Every row gives one point. Each table stands for the endless flat space through its points: a line for two points, a plane for three, and so on. Write the one point that lies in both, or say that there is none.

First, 3 rows:
-56, 0, -38, 19
-8, 12, -20, 49
-5, -9, -17, 46
Second (2 x 4):
-40, -22, -12, 36
-16, -22, -30, 21
They share: no point

First, 2 rows:
-10, 12, 6, 2, -6, 6
-12, 17, 2, 3, -9, 6
Second:
-14, 32, -3, 7, -26, -25
21, -12, -34, 33, -11, -17
0, 12, -16, 18, -17, -17
They share: no point

First (3 x 8):
-17, -20, -6, -28, 19, -16, -1, -39
42, -31, -11, -30, 35, -3, -15, -8
-24, -13, -5, -34, 19, -21, -3, -38
Second:
18, -10, 4, -3, 26, -30, -21, -17
18, -21, -2, -3, 29, -29, -18, -16
-17, -19, -6, -52, 10, 16, 12, -55
They share: 3, -28, -8, -24, 23, -9, -3, -32

First, 3 rows:
28, -7, 49, -18, -2, -35, -20, -5
29, 21, 20, -1, -39, 9, -17, -8
26, 1, 31, -12, -20, -15, -18, -11
Second, 3 rows:
21, 13, 4, -23, -13, 7, -13, -30
15, 1, 2, -19, -31, 7, -19, -40
27, 1, 31, -2, -37, -11, -19, -6
They share: 25, 5, 22, -9, -29, -5, -17, -14

First, 2 rows:
14, -17, 22, -1, 7, 12, 34, 37, -6
12, -18, 16, -10, -2, 15, 32, 33, -10
Second, 3 rows:
-6, -12, 4, -25, -9, -2, 24, 14, -11
1, -13, 4, -26, -7, 5, 30, 22, -9
0, -27, 22, -1, -27, 16, 6, 11, -32
They share: 10, -19, 10, -19, -11, 18, 30, 29, -14

First (2 x 11):
7, 27, 0, -16, 27, 22, 27, 20, 43, 5, -36
1, 18, 0, -1, 21, 25, 18, -1, 22, 29, -18
Second (3 x 11):
16, 9, 2, 27, 34, 15, 17, 28, 21, 23, -23
-20, 26, -8, 1, 3, 5, 14, 2, 30, 29, -18
-32, 28, -15, -1, -10, -2, 8, -3, 30, 32, -13
They share: no point

First, 2 rows:
33, 36, 8, -16, 5, -40, 29, -11, -9, 16, -7, 1
-2, -9, 23, 4, -20, -20, 29, -56, -4, 16, -17, 26
Second, 2 rows:
11, 14, 28, -8, -19, -32, 41, -27, -1, 6, -11, 21
27, 22, 0, -8, 9, -32, 17, -31, -13, 26, -11, 1
They share: 19, 18, 14, -8, -5, -32, 29, -29, -7, 16, -11, 11

First (3 x 12):
-5, -9, 23, -12, 20, -20, 17, 14, 25, -25, -23, 12
-8, 19, 19, -39, 9, -21, 36, 43, 41, -43, -3, -4
-8, -1, 25, -17, 21, -15, 20, 21, 27, -25, -19, 6
Second, 4 rows:
-26, 15, 27, 10, 28, 20, 9, 5, 4, 2, -8, 20
-14, 15, 45, 7, 34, 20, 9, 17, -20, 14, -5, 32
25, -30, 48, -14, 19, -22, 39, 56, -8, 2, -50, 26
0, -21, 27, -31, 26, -34, 21, 25, 48, -38, -39, -14
They share: -11, -3, 30, -11, 28, -7, 15, 17, 22, -16, -23, 5

First (4 x 14):
-61, -2, -3, -3, -15, -27, -22, -28, -17, 51, -9, 33, 30, -20
-19, -17, 8, 11, -6, -7, -33, -8, -12, 16, 22, 18, 24, -25
-35, -22, 6, 1, -18, -14, -31, -22, -6, 39, 24, 11, 16, -25
-57, -12, -28, 1, 18, -38, -27, -20, -14, -5, -32, 67, 50, -5
Second (3 x 14):
-30, 6, 9, 29, 20, -13, -12, -31, -21, 4, 31, 37, 63, -19
-39, -15, 3, 23, -1, -4, -18, -4, -9, 4, 19, 28, 42, -16
-21, -6, 3, 5, -1, -16, -36, -10, -21, 19, 1, 31, 27, -25
They share: -27, -9, 3, 11, -1, -12, -30, -8, -17, 14, 7, 30, 32, -22

First, 4 rows:
-45, 3, 4, 29, -63, 21, -64, -22, 11, 28, 9, 1, -53, -27, 31, -13, 19, -41
-34, 4, 25, 69, -48, 33, -56, -54, 42, -6, -22, 40, -38, -14, 11, 27, -11, -13
-30, -8, 13, 26, -29, 17, -41, -19, 29, 26, -13, -1, -35, -19, 29, -9, 9, -28
-30, -18, 8, 17, 1, -6, -10, -21, 11, 14, -20, -7, -31, -10, 7, -2, -3, -13
Second, 2 rows:
-41, -4, 26, 41, 12, -15, -47, -53, -1, 20, -23, 29, -28, -38, 45, -7, -10, 1
-11, -28, 2, 23, -42, 27, -23, -5, 41, 20, -5, -25, -22, 10, 3, 5, 20, -47
They share: no point

First, 2 rows:
-7, 26, 22, -16, -36, 6, -22, -6, -14, 23, -25, -33, -16, -24, 5, 22, 13, 15, -13, -28
-34, 2, 4, -4, -18, -12, -40, -12, 7, 8, -34, -33, -4, -36, 14, -2, 1, 12, 8, -40
Second (4 x 20):
-5, 28, 4, 3, -26, -13, -9, -25, -14, -13, -27, -26, -12, -28, 16, 17, -10, 34, -25, -29
-11, 32, 14, -15, -42, 3, -41, -1, 8, 25, -25, -24, -18, -40, 14, 3, 20, 10, -7, -17
-24, -1, 14, -18, -22, -27, -10, -17, -16, -4, -43, -46, 2, -3, -13, 17, 10, 14, -13, -41
-4, 48, 13, -10, -48, 15, -51, 5, 17, 32, -18, -13, -29, -58, 29, -2, 21, 12, -12, -5
They share: no point

First:
-1, 20, 1, 15, 26, 39, -20, -8, 33, 26, -2, -33, -15, -25, -3, 9, -22, -7, 31, 17
9, 4, -17, 9, 16, 53, -32, -16, 39, 20, -16, -39, -27, -35, -5, -3, -34, -9, 45, 31
Second:
-3, 23, 4, 22, 28, 22, -12, 5, 25, 35, -3, -36, -6, -23, -8, 23, -30, 1, 31, 7
-15, 29, 20, 14, 44, 40, -24, -11, 41, 23, 13, -24, -2, -9, 4, 17, -14, -9, 21, -1
They share: no point

First:
-30, 14, 37, 53, 37, -2, -14, 26, 5, 32, 6, 31, 26, -17, -27, 35, 12, 2, 28, -26, 5, -23, -25, -17
5, 49, 57, 13, 47, -7, -44, 11, 45, 12, 6, 71, 51, -17, -12, -10, -33, -3, -17, -31, -20, 12, -50, -62
-7, -2, 33, 10, 19, 4, -33, -17, 9, 9, -22, 31, 27, -11, -41, -7, -5, -35, -7, -9, 18, 14, -15, -44
18, -10, 13, 5, 45, -18, -42, -14, 17, -16, -34, 15, 26, -17, -23, -1, -32, -54, -16, 2, 13, 21, -41, -29
Second, 4 rows:
9, -41, 60, 22, 42, -15, -33, 4, -1, 6, 23, 43, 28, -18, -51, -6, -31, -23, 24, -31, -6, -31, -44, -31
8, -8, 56, 10, 16, 14, -29, -22, -16, 13, 5, 49, 13, 0, -35, 0, 11, -5, 12, -18, -17, -7, -53, -20
-14, 17, 41, 16, 13, 15, -15, -20, -3, 21, -18, 31, 26, -7, -22, 20, 12, -20, 2, -14, -1, 7, -40, -21
-12, -35, 45, 37, 57, -33, -24, 25, 23, 9, 11, 22, 49, -36, -48, 9, -55, -47, 21, -34, 18, -31, -23, -40
They share: -12, 7, 33, 28, 33, -3, -27, 4, 11, 15, -10, 31, 28, -15, -30, 12, -4, -20, 6, -16, 9, -1, -26, -31

First:
15, -4, -21, -5, 4, 33, 19, -23, 38, -25, 45, 39, -29, -30, -23, 6, 23, 26, -22, 14, 3, -20, 28, -14
31, -16, -45, -9, -28, 13, 11, -43, 10, -5, 9, 7, -5, -22, -23, -2, 27, 22, -6, 26, -29, -40, 24, -14
Second, 2 rows:
5, -10, -27, 17, -18, 26, 24, -24, 42, -24, 36, -4, -2, -11, -11, 2, 43, 24, -8, 11, -31, -27, 17, -17
41, -10, -39, -31, -6, 20, 6, -42, 6, -6, 18, 50, -32, -41, -35, 2, 7, 24, -20, 29, 5, -33, 35, -11
They share: 23, -10, -33, -7, -12, 23, 15, -33, 24, -15, 27, 23, -17, -26, -23, 2, 25, 24, -14, 20, -13, -30, 26, -14

First:
-31, -1, -16, 36, 3, 10, 9, -9, 46, 10, -25, -14, -18, 8, -10, -25, 16, -2, 28, 33, 9, -41, 36, -13
-4, 50, -35, 44, -10, 25, -23, -11, -15, 66, 19, -31, 28, 26, -52, 47, 25, -57, -4, -19, -18, -38, 29, -1
-13, 11, -39, 66, -3, -11, 9, -7, 43, 30, 2, 11, -7, 0, -25, 2, 12, -20, 28, 10, 18, -40, 49, -1
-26, 12, 19, -26, 4, 65, -33, -3, -9, -6, -61, -71, -4, 28, 2, -29, 7, -1, 24, 33, -28, -28, -5, -31
Second:
-9, 25, -16, 17, -13, 17, -10, 9, 8, 12, -33, -39, -8, 29, -17, -9, 2, -3, 16, 27, -19, -41, 4, -22
-7, 29, -19, 17, -19, 10, -5, 15, 9, 11, -35, -42, -12, 36, -19, -10, 0, 3, 11, 33, -24, -46, -3, -25
They share: -13, 17, -10, 17, -1, 31, -20, -3, 6, 14, -29, -33, 0, 15, -13, -7, 6, -15, 26, 15, -9, -31, 18, -16

First:
6, 20, 21, -28, -16, -1, 20, 1, 22, 2, -5, 26, -9, -12, -21, -35, 8, 20, 26, -29, 8, 18, -1, 24
16, 12, 23, -32, -18, -13, 12, -9, 8, 8, 11, 18, -9, 6, -21, -31, 4, 36, 16, -17, -6, 2, -3, 36
Second (4 x 24):
9, 5, -14, -41, -22, -37, 18, -10, 27, -1, -8, 42, -4, 24, -23, -41, 18, 34, 9, -26, 2, 20, -18, 33
14, 12, -2, -44, -20, -34, 21, -5, 25, -12, -13, 37, -2, 21, -43, -45, 27, 31, 1, -24, -14, 12, -8, 38
-4, -5, -14, -21, -23, -16, 7, -19, 21, 38, 18, 37, -15, 6, 39, -21, -21, 37, 45, -29, 49, 34, -32, 15
12, 33, 61, -18, -7, 20, 13, 3, -1, 7, 11, 0, -14, -27, -34, -26, 6, 16, 26, -25, -13, -3, 18, 34
They share: 11, 16, 22, -30, -17, -7, 16, -4, 15, 5, 3, 22, -9, -3, -21, -33, 6, 28, 21, -23, 1, 10, -2, 30

First:
-10, -27, 33, -29, 16, 20, -28, -26, -5, 1, 21, 3, -37, 19, 18, -28, 36, 24, -14, -19, 33, 22, -14, 22
-10, -39, 29, -21, 24, 32, 0, -2, -33, 1, 41, -29, -29, 47, 18, -24, 0, 0, -30, -23, 21, 34, 10, 10
Second (5 x 24):
0, -1, -2, -27, 24, 9, 18, -17, -76, 17, 22, -25, -48, 44, 4, -30, -25, 20, -56, -3, 9, 43, 25, -10
-8, -36, 49, -11, 15, 16, -24, -43, -15, -13, 36, -36, -31, 30, 20, -8, 0, 28, -23, -7, 17, 36, 4, 2
10, -6, 7, -25, 33, -3, 0, -13, -59, 11, 18, -23, -35, 37, 28, -35, -21, 20, -44, -2, 7, 55, 22, -2
48, -31, 28, -21, 69, -21, -60, 13, -4, -7, -8, -1, 18, 5, 100, -51, 5, -1, -5, -24, 12, 82, -5, 29
10, -30, 10, -35, 42, 25, -18, 20, -24, 11, 9, 12, -16, 24, 38, -47, 27, -11, -20, -40, 32, 36, -11, 29
They share: -10, -33, 31, -25, 20, 26, -14, -14, -19, 1, 31, -13, -33, 33, 18, -26, 18, 12, -22, -21, 27, 28, -2, 16

First, 4 rows:
-36, -29, 4, -2, 29, 10, -51, -36, 49, 9, 5, 1, 10, -16, 75, 2, -15, 27, 25, 1, 45, 5, 11, -14
-7, -36, -37, -3, 40, -40, -4, -33, 9, 23, -4, 28, -10, -21, 22, -12, -18, 20, 54, -31, -9, -28, 29, 19
-41, 2, -10, -26, 2, 8, -45, -25, 37, 19, -27, 10, 23, -26, 52, 30, 9, 39, 5, 24, 24, 24, 4, -43
2, -36, -37, -7, 57, -27, -25, -32, 6, 19, -5, 5, -29, -6, 14, -6, -23, 19, 70, -20, -6, -18, 37, 26
Second, 2 rows:
-46, -36, -52, -23, 17, -38, -13, -31, 9, -6, 0, -6, 24, -18, 27, -15, 14, 33, 56, -9, 12, -26, 0, -12
-30, -22, -34, -19, 21, -22, -23, -29, 17, 12, -12, 8, 10, -20, 31, 3, 2, 31, 40, -3, 8, -8, 12, -12
They share: -22, -15, -25, -17, 23, -14, -28, -28, 21, 21, -18, 15, 3, -21, 33, 12, -4, 30, 32, 0, 6, 1, 18, -12

First, 4 rows:
-11, -25, 19, 21, 4, -39, -17, -10, 33, 5, 46, -16, -18, 18, -5, -7, 28, 5, -18, 34, -40, -10, 37, -15
-28, 25, 20, 12, 16, 3, 2, -26, 22, 9, 23, -34, 34, -2, -2, 37, 17, -14, 3, 33, -51, -24, 6, -19
-16, -11, 26, 17, 3, -30, -23, -19, 33, 7, 43, -16, -7, 20, -16, -6, 32, 6, -21, 30, -47, -5, 36, -4
1, -59, 9, 34, 7, -64, -14, 9, 40, 5, 60, -14, -49, 20, 9, -18, 23, 9, -18, 43, -30, -15, 45, -30
Second (4 x 24):
-66, 22, 25, -3, 21, -53, -54, -48, 24, 2, 28, -36, 24, -11, -24, 15, -2, -57, 3, 27, -34, -73, 48, -72
-3, -3, 21, 7, 4, -12, 8, -12, 8, -8, 11, -16, 9, 11, 7, 13, 40, 22, -9, 1, -21, 0, 17, -4
-19, -32, -12, 15, -17, -52, 2, 3, 55, -22, 51, -31, -22, 6, 20, -7, -10, -16, -16, 66, -43, -39, 17, -39
-26, -24, -5, 13, -9, -49, -6, -6, 46, -14, 48, -30, -14, 3, 14, -1, -6, -25, -11, 61, -42, -43, 24, -46
They share: -15, -13, 11, 11, 2, -25, 1, -12, 19, -3, 30, -20, 0, 6, 11, 11, 22, -7, -6, 32, -32, -20, 25, -29

First (4 x 24):
-32, 8, 12, -15, 10, 4, 18, -13, -21, 5, 10, 13, 31, 25, -17, 20, -8, -24, -21, -5, 32, -39, -17, -2
-20, -7, -26, -15, 7, -4, -4, -46, 14, 34, 24, 14, 16, 2, -34, -21, -7, -38, -10, 12, 27, -17, -19, 23
2, -6, -9, -32, -6, 7, -8, -44, 14, 43, 12, 24, 17, 8, -46, -10, -8, -33, 0, 24, 26, -10, -15, 37
10, -11, 3, -40, -18, 9, 5, -45, 8, 45, 9, 27, 12, 19, -44, 3, -16, -32, -5, 33, 36, -8, -11, 43
Second, 3 rows:
-27, 14, 8, -43, 14, -5, 24, -16, -4, 10, 30, 25, 25, 13, -26, 6, 0, -43, -13, -6, 27, -25, -10, 25
-39, -14, 54, -7, -10, 15, 20, -40, 6, 34, 14, 17, 53, 1, -2, 38, -44, -43, -29, 14, 17, -43, -26, 27
-28, 21, 0, -51, 21, -12, 28, -12, -3, 6, 37, 26, 22, 12, -30, -1, 7, -46, -12, -11, 29, -21, -6, 28
They share: no point

First (5 x 24):
-7, 22, -51, 37, 40, 1, 5, 39, -2, -2, 29, 28, 47, 43, -73, -20, 16, 38, 36, -37, -2, 11, -24, 31
-42, 55, -16, 24, 46, 28, 43, 9, 1, 32, 5, -44, 4, 69, -8, -13, 13, -18, -12, -53, -41, -21, -41, 30
-21, 10, -28, 43, 17, -33, 19, 33, -35, 18, 21, 14, 45, 5, -28, 20, 21, -10, -10, 7, 18, 22, 5, 54
-15, 48, -40, 29, 59, 33, 23, 17, 17, 18, 13, -10, 23, 77, -48, -30, 21, 22, 34, -69, -32, -12, -51, 22
-14, 44, -15, 40, 58, 0, 34, -5, -14, 57, -5, -33, 13, 67, 9, 25, 55, -40, 2, -44, -18, 8, -26, 56
Second:
-28, 58, -47, 30, 29, 22, 24, 4, 14, 48, 10, 1, 49, 63, -42, 18, 38, 0, -19, -36, -18, 20, -11, 61
-28, 47, -14, 50, 31, 28, 21, 16, 9, 25, 18, 10, 32, 27, -25, -14, 7, 8, 5, -54, -8, -2, -26, 44
-10, -17, -38, 12, 20, -44, 33, 28, -40, -24, 16, -20, 22, 6, -24, -33, 17, 3, 32, 9, -12, -10, -50, -5
-14, -3, 0, 44, 22, -12, 23, 28, -24, -28, 24, 2, 12, -20, -8, -55, -9, 13, 46, -33, -4, -22, -56, -1
They share: -26, 31, -30, 33, 32, 5, 29, 24, -7, 19, 15, -5, 32, 33, -31, -10, 12, 3, 3, -27, -9, -4, -27, 33

First (3 x 24):
44, -26, -7, 42, -37, -1, 9, -27, -20, -26, -6, 23, -42, 20, 16, -14, 21, -70, -6, 43, 20, 7, 11, 49
-4, -37, -2, 10, -27, 16, -63, -14, 15, 6, -17, -20, -30, -12, -25, -30, 11, 2, 18, 1, -17, -23, -46, 9
11, -35, -7, 24, -34, 11, -39, -21, 1, -2, -18, -7, -39, 2, -11, -29, 12, -22, 9, 16, -1, -11, -25, 25
Second, 4 rows:
15, -46, 21, 8, -60, 4, -12, -58, 32, -13, 4, -32, -31, -1, 30, -5, -12, -54, 32, 39, -13, -23, -7, 54
24, -22, -12, 31, -15, 3, -33, -1, 1, -19, -26, 10, -30, 2, -17, -32, 23, -25, 4, 19, 4, -5, -28, 25
3, -49, 11, -8, -58, 7, -32, -59, 7, -19, -13, -31, -10, -8, 27, -26, -10, -53, 30, 22, -34, -8, -25, 37
8, -31, -12, 18, -19, 22, -53, -4, -39, 8, 3, 18, -32, -4, -31, -20, 39, -12, -12, -7, -9, -5, -32, -11
They share: 18, -31, -2, 22, -29, 8, -31, -18, 1, -10, -9, 0, -32, 0, -7, -20, 17, -30, 8, 19, -3, -11, -22, 25

First:
70, -27, -15, -7, -2, 15, -38, 37, 54, -10, -54, -13, -35, 45, 21, 12, 58, 16, 18, -17, 66, 11, -3, 2
15, -5, -39, -16, -60, -13, -14, 10, 40, -3, -2, -56, -9, -6, -19, 31, 12, 21, 3, 36, 3, 18, 5, -3
42, 12, -65, 13, -33, -7, -24, -1, 61, 18, -22, -48, -36, 12, -51, -9, 23, 16, 4, 35, 21, -27, 14, 24
45, -13, -29, -30, -16, 3, -28, 28, 20, -43, -50, -40, -15, 42, 5, 21, 56, 23, 17, 4, 37, 20, -3, -21
28, 32, -51, 7, -33, -35, -6, -3, 37, -2, -10, -32, -38, 12, -43, 9, 7, 26, -2, 39, 7, -29, -2, 14
Second, 6 rows:
61, 8, -40, -37, -40, -46, -38, 6, 26, -46, -24, -15, -34, 17, -26, 23, 55, 7, -32, -32, 18, 5, -37, -2
28, 37, -3, -26, -49, 2, -18, 30, 42, -26, -28, -25, -18, 25, 2, 55, 28, 7, -15, 29, 35, 41, -44, -27
13, 40, -4, -17, -56, 2, -10, 30, 26, -34, -28, -31, -2, 29, 10, 51, 19, 19, 0, 28, 30, 21, -37, -14
61, 4, -37, -34, -43, 2, -33, 51, 27, -11, -40, -44, -16, 38, 9, 23, 26, 11, -17, 6, 57, 19, -8, 8
41, 16, -86, -33, -66, -8, -91, 51, 18, -58, -20, -23, -82, 69, -24, -43, 25, -31, 8, 17, 32, -1, -15, -10
35, 12, -73, -19, -43, -12, -71, 40, 34, -36, -11, -15, -95, 57, -27, -33, 15, -21, 17, 43, 25, 5, -5, -22
They share: 32, 11, -26, -10, -28, -26, -10, 15, 28, -20, -19, -23, -29, 21, -7, 27, 20, 27, 4, 19, 20, -1, -10, -3

First:
-27, 12, -39, 10, 34, -15, -2, 2, -12, 7, 12, -16, -26, 24, 42, -3, 5, 42, -47, 17, -7, 45, 18, 1
-1, 26, -16, -3, 10, -34, -23, -14, -12, -25, 21, -29, -37, -2, 14, -3, 6, 11, -36, -14, -13, 10, 15, -9
13, 45, -49, -1, -30, -24, -23, 56, -19, -9, 17, -45, -55, -44, -8, -2, -5, -21, -29, -27, -68, 13, 14, 21
-5, 33, -54, -11, -14, -20, -23, 48, -27, -10, 27, -29, -66, -33, 8, 7, 8, 0, -43, 1, -57, 14, 14, 13
6, 35, -37, 16, -15, -27, -21, 24, -4, -7, 10, -52, -27, -22, 2, -5, -6, -10, -27, -32, -40, 19, 25, 14
Second, 6 rows:
22, 30, -49, 13, 29, 4, -18, -61, -22, 10, 31, -25, -12, 9, 2, -51, -9, 42, -25, -4, -16, 42, 6, 84
-10, 46, -43, 28, 36, -1, -24, 21, -16, -38, 12, 1, -52, -26, 1, -45, -10, -8, -17, -31, -49, 0, 29, 7
3, 49, -55, 29, 38, 19, -6, -16, -50, 3, -11, -11, -5, 0, 15, -56, 19, 28, -62, -5, -47, 35, -12, 52
3, 46, -33, -35, 3, -29, -3, -28, -26, -14, -12, -48, -47, 1, -18, -6, 11, 2, 6, -25, 12, 39, 11, 57
-5, 53, -59, 42, 47, 26, -30, -6, -50, -19, -2, 1, -21, -15, 8, -70, 14, 16, -50, -24, -58, 13, 3, 45
-4, 45, -27, -34, 5, -39, -7, -13, -6, -35, 3, -38, -72, -15, -24, -1, -6, -16, 29, -33, 10, 22, 36, 34
They share: no point

First:
49, 15, 36, 1, -23, 13, -22, -32, -21, -6, 56, 3, -11, -24, 15, 13, 27, -26, -46, 16, -34, -16, 17, 10
16, 20, 38, -8, 29, -19, -6, 5, -37, 29, 28, 19, -10, 18, 42, -8, 12, -18, -11, 30, 13, -9, 18, -17
29, 15, 40, 1, 13, -11, -14, 4, -37, 18, 36, 19, -11, 8, 43, -3, 19, -26, -22, 32, -2, -16, 17, -18
Second, 6 rows:
11, 29, -38, -16, 38, -1, -33, -39, -64, 64, 25, 39, -8, 0, -43, 19, 12, -15, -35, -18, 41, 22, 50, -6
25, -8, -35, -22, 59, 12, -5, -30, -71, 29, 4, 22, -9, 24, -22, 24, -6, 18, -54, -47, 43, 31, 28, -1
47, 26, 25, 4, 37, -6, 11, -48, 3, 33, 60, -6, 33, -20, -16, 10, 12, -22, 14, -19, 29, -3, 4, 7
52, -12, 7, -13, 62, 1, 19, -39, -35, 5, 23, -11, 16, 9, -1, 16, -2, 19, -22, -46, 39, 16, 0, 12
25, 12, 74, -44, 34, -33, 7, -25, 7, -28, 36, -4, -10, 5, 49, 4, 23, 26, 1, 31, 4, -8, -10, 55
-4, 55, 54, -15, 1, -3, 26, -27, -2, 50, 42, -23, -2, 5, 24, -28, -11, -24, 2, 21, -10, -2, 22, -9
They share: 10, 30, 30, -26, 25, -11, 2, -29, -21, 27, 32, 3, -8, 6, 12, -2, 6, -2, -13, 10, 11, 5, 20, 13

First (4 x 24):
50, 42, -15, 44, 8, -31, 33, 11, 7, 19, 11, 0, -38, -18, 39, -40, -11, 13, 6, -14, -11, 23, 21, -27
41, 31, -34, 37, -17, 14, 18, 36, 8, 14, 33, 10, -15, 6, 40, -36, -17, -4, 27, -15, -62, 34, 53, -21
15, -5, 4, 21, -9, 11, 38, 28, -6, -11, 10, 41, 5, -26, 26, 3, 10, -32, 18, 18, -32, 13, 23, -29
39, 24, -2, 30, 11, -34, 46, 14, 6, 11, -9, 24, -31, -30, 29, -9, -4, -11, -1, 12, 7, 3, 11, -24
Second, 4 rows:
38, 42, -13, 60, -10, -2, 55, -3, 3, 24, -12, 27, 12, -32, 19, -27, 22, -11, 11, 11, -19, 12, 39, -9
38, 15, -19, 21, 17, -5, 55, 21, 6, -3, 6, -9, -6, -32, 28, 21, -23, 4, 8, -22, -43, 0, 12, -6
38, 33, 13, 67, -19, 21, 32, 4, -22, 35, 4, 42, -7, -28, 32, -47, 28, -14, 25, 12, -24, 40, 48, -39
40, -1, 21, 29, 9, 33, 24, 32, -34, 13, 30, 6, -35, -30, 48, 1, -20, 4, 29, -28, -56, 40, 22, -49
They share: 32, 18, -9, 32, -4, -4, 33, 23, 1, 4, 14, 21, -14, -18, 33, -19, -2, -11, 15, 1, -29, 20, 27, -27
